Each row is a point. Each copy is the shape, with its points in the same order, stretched, turned, moved and blurred by noise. Some copies are also mirrored. Which?

Shape (8 x 3):
[[-0.26  0.12 -0.23]
 [ 0.40  0.46 -0.16]
 [ 0.47 -0.18 -0.08]
 [-0.20 -0.52  0.37]
 [-0.05  0.03 -0.01]
 [-0.28 -0.04  0.30]
 [ 0.66  0.18  0.32]
 [-0.13 -0.19 -0.14]]
Copy 1 (8 x 3):
[[ 0.40 -0.31 -0.31]
 [ 0.47  0.14  0.41]
 [ 0.06  0.52  0.27]
 [-0.36 -0.07 -0.17]
 [ 0.19 -0.08 -0.08]
 [-0.04 -0.33 -0.14]
 [-0.03  0.55  0.79]
 [ 0.15 -0.06 -0.27]]
Copy 1 is: mirrored
Copy 2 (8 x 3):
[[ 0.09  0.16 -0.28]
 [-0.45  0.80  0.44]
 [-0.04  0.57  0.47]
 [ 0.16 -0.67  0.08]
 [-0.02  0.07  0.07]
 [-0.15 -0.41  0.04]
 [-0.69  0.31  0.89]
 [ 0.20  0.06 -0.15]]
Copy 2 is: only turned
Copy 3 (8 x 3):
[[ 0.47 -0.13  0.04]
 [ 0.61  0.32 -0.84]
 [-0.14 -0.01 -0.74]
 [-0.23 -0.01  0.50]
 [ 0.29  0.02 -0.10]
 [ 0.30  0.13  0.33]
 [ 0.21  0.59 -0.93]
 [ 0.03 -0.18 -0.04]]
Copy 3 is: mirrored

Shape (9 x 6):
[[ 0.02 -0.11 -0.06  0.05 -0.17  0.08]
 [ 0.11 -0.22 -0.25 -0.35  0.17 -0.07]
 [-0.02  0.87 -0.14  0.07 -0.60  0.58]
 [-0.06  0.28 -0.02 -0.01  1.28 -0.01]
 [ 0.36  0.00  0.37  0.09 -0.52 -0.28]
 [-0.14 -0.20  0.04 -0.06 -0.31 -0.16]
 [ 0.04 -0.16 -0.16  0.03 -0.23  0.61]
 [ 0.42 -0.02 -0.04  0.02 -0.47 -0.08]
 [ 0.15  0.61  0.45 -0.25 -0.02  0.22]]
Copy 1 (9 x 6):
[[-0.02 -0.06 -0.33  0.23  0.06  0.14]
 [-0.25  0.25 -0.27 -0.15  0.12  0.52]
 [ 0.75 -1.04 -0.55  0.23 -0.31 -0.69]
 [-0.62  0.41  1.09 -0.90 -1.20  0.03]
 [-0.23 -0.05 -0.34  0.23  0.56 -0.30]
 [-0.06  0.33 -0.37  0.23  0.13  0.16]
 [-0.05 -0.70 -0.45  0.61 -0.21  0.08]
 [-0.06 -0.32 -0.39  0.17  0.60 -0.03]
 [-0.26 -0.22 -0.15 -0.26 -0.58 -0.65]]
Copy 1 is: only turned
Copy 2 (9 x 6):
[[-0.06  0.04 -0.03 -0.04 -0.05 -0.33]
 [ 0.43  0.50  0.17 -0.14  0.21  0.00]
 [-0.75 -0.25  0.04 -0.32 -1.09  0.27]
 [ 1.17 -0.25  0.35  0.24  0.30  0.49]
 [-0.65 -0.34  0.21  0.10  0.44 -0.10]
 [ 0.04  0.00 -0.30  0.00  0.10 -0.25]
 [-0.05  0.04  0.04 -0.52 -0.47 -0.71]
 [-0.60  0.10  0.23  0.02  0.18 -0.23]
 [-0.17 -0.67  0.36 -0.53 -0.15  0.66]]
Copy 2 is: only turned
Copy 3 (9 x 6):
[[ 0.05 -0.09  0.01 -0.08 -0.04 -0.20]
 [ 0.09  0.19  0.04  0.00 -0.45 -0.19]
 [-0.10 -0.51 -0.76  0.06  0.10  0.16]
 [ 0.05  0.71  0.10  0.74 -0.20  0.28]
 [ 0.52 -0.21 -0.09 -0.11 -0.01 -0.36]
 [ 0.24 -0.10  0.08 -0.26 -0.11 -0.13]
 [-0.19 -0.32 -0.06  0.08 -0.11 -0.15]
 [ 0.29 -0.18 -0.22 -0.07 -0.11 -0.46]
 [ 0.39 -0.28 -0.31  0.34 -0.19  0.21]]
Copy 3 is: mirrored
Copy 4 (9 x 6):
[[ 0.12  0.12 -0.13 -0.24  0.23 -0.06]
 [-0.09 -0.27  0.01 -0.46  0.03  0.07]
 [ 0.86  0.08  0.02 -0.33  0.22 -0.65]
 [-0.58 -0.37 -0.15  0.02 -0.58 -0.41]
 [ 0.04  0.30  0.28 -0.04  0.54 -0.06]
 [ 0.06  0.28  0.01 -0.21  0.16  0.18]
 [ 0.48 -0.05 -0.37 -0.23  0.26 -0.10]
 [ 0.17  0.07  0.08 -0.40  0.58 -0.17]
 [ 0.29 -0.10  0.45  0.19 -0.05 -0.29]]
Copy 4 is: mirrored

Shape (11 x 8):
[[-0.34  0.22 -0.70  0.04  0.23  0.33  0.12  0.66]
 [-0.13 -0.12  0.21  0.03  0.25 -0.27 -0.32 -0.51]
 [ 0.56 -0.21  0.09  0.22  0.12 -0.19 -0.29 -0.26]
 [ 0.05 -0.70  0.19  0.07 -0.07 -0.09 -0.11 -0.33]
 [-0.03  0.26 -0.65 -0.23 -0.58  0.34 -0.03 -0.03]
 [ 0.00  0.17 -0.34 -0.50  0.23  0.52  0.07  0.25]
 [-0.10  0.36 -0.43 -0.47 -0.20 -0.09  0.35  0.43]
 [ 0.24 -0.46 -0.08 -0.07 -0.01 -0.13  0.11 -0.37]
 [ 0.15  0.00  0.24 -0.05 -0.17 -0.03 -0.42  0.20]
 [-0.18  0.59 -0.23 -0.13 -0.38  0.54  0.50  0.38]
 [ 0.21 -0.18  0.06  0.26  0.51 -0.17 -0.11 -0.27]]
Copy 1 (11 x 8):
[[-0.26  0.81  0.36 -0.14  0.54  0.69  0.42 -0.02]
 [ 0.26 -0.08 -0.36  0.10  0.10 -0.59 -0.70  0.29]
 [ 0.12  0.17 -0.17 -0.16 -0.58 -0.65 -0.40  0.07]
 [ 0.53 -0.12 -0.19 -0.20 -0.61 -0.09 -0.52  0.22]
 [-0.01  0.38  0.50 -0.12 -0.01  0.78 -0.25 -0.86]
 [-0.41  0.03  0.64 -0.24  0.49  0.54  0.07 -0.16]
 [-0.75  0.10  0.48  0.32  0.23  0.79 -0.09 -0.09]
 [ 0.14 -0.01 -0.08 -0.24 -0.46  0.01 -0.56  0.29]
 [ 0.24 -0.09  0.25  0.26 -0.33 -0.22 -0.01 -0.33]
 [-0.93  0.15  0.15 -0.03  0.21  0.92  0.29 -0.79]
 [ 0.01  0.28 -0.36 -0.24 -0.07 -0.63 -0.38  0.48]]
Copy 1 is: only turned
Copy 2 (11 x 8):
[[-0.26 -0.07  0.37 -0.39  0.90 -0.10  0.46 -0.27]
 [-0.42  0.35 -0.10  0.48 -0.07 -0.29 -0.46  0.05]
 [-0.33  0.52 -0.48  0.01 -0.39 -0.03  0.07 -0.36]
 [-0.07  0.23 -0.29  0.02 -0.22 -0.64 -0.35  0.27]
 [-0.36  0.46  0.78 -0.58  0.08 -0.06  0.24 -0.03]
 [ 0.32  0.41  0.22 -0.44  0.86  0.20  0.25 -0.15]
 [-0.10 -0.20  0.63 -0.25  0.39  0.34  0.65  0.47]
 [-0.34  0.38 -0.28 -0.11 -0.10 -0.24 -0.10  0.38]
 [ 0.33  0.12  0.12  0.02 -0.26 -0.16  0.16 -0.36]
 [ 0.22 -0.25  0.68 -0.78  0.33  0.73  0.20  0.17]
 [-0.48  0.35 -0.56  0.19  0.09 -0.02 -0.17 -0.17]]
Copy 2 is: mirrored
Copy 3 (11 x 8):
[[ 0.27  0.43  0.37 -0.31  0.74  0.34 -0.42 -0.14]
 [ 0.26 -0.11 -0.12  0.21 -0.35 -0.27 -0.58  0.13]
 [ 0.14 -0.18  0.14  0.36 -0.38 -0.31 -0.17 -0.41]
 [ 0.04  0.04  0.10  0.61 -0.33 -0.03 -0.11  0.19]
 [-0.81 -0.49  0.17 -0.08  0.41 -0.08 -0.03 -0.13]
 [-0.43  0.42  0.15 -0.29  0.22  0.07 -0.38 -0.30]
 [-0.43  0.14 -0.33 -0.12  0.64 -0.02 -0.06 -0.25]
 [-0.34 -0.06  0.02  0.64 -0.12 -0.25 -0.14 -0.10]
 [ 0.24  0.01 -0.04 -0.18 -0.27  0.06  0.00 -0.14]
 [-0.25  0.27  0.16 -0.47  0.64 -0.28  0.10  0.12]
 [ 0.41  0.15  0.15  0.33 -0.22 -0.31 -0.53 -0.21]]
Copy 3 is: mirrored
Copy 4 (11 x 8):
[[ 0.10 -0.19 -0.27 -0.03  0.25  0.05  0.33 -0.80]
 [-0.07 -0.29 -0.11  0.23 -0.36 -0.17 -0.85  0.36]
 [ 0.04 -0.77  0.63 -0.26 -0.18  0.01 -0.60  0.69]
 [-0.37 -0.18  0.38  0.20  0.18  0.44 -0.49  0.54]
 [ 0.50  0.22  0.38  0.51  0.17 -0.69  0.12 -0.16]
 [-0.06  0.07  0.11 -0.44  0.34 -0.32 -0.19 -0.51]
 [ 0.40  0.30  0.10 -0.27 -0.47 -0.17  0.53 -0.61]
 [ 0.11 -0.31  0.45  0.01 -0.07  0.33 -0.54  0.39]
 [-0.42  0.04  0.36 -0.17 -0.19 -0.31 -0.18  0.26]
 [ 0.40  0.71  0.15 -0.06  0.14 -0.53  0.90  0.06]
 [ 0.07 -0.82  0.21 -0.16 -0.11  0.21 -0.68  0.41]]
Copy 4 is: mirrored
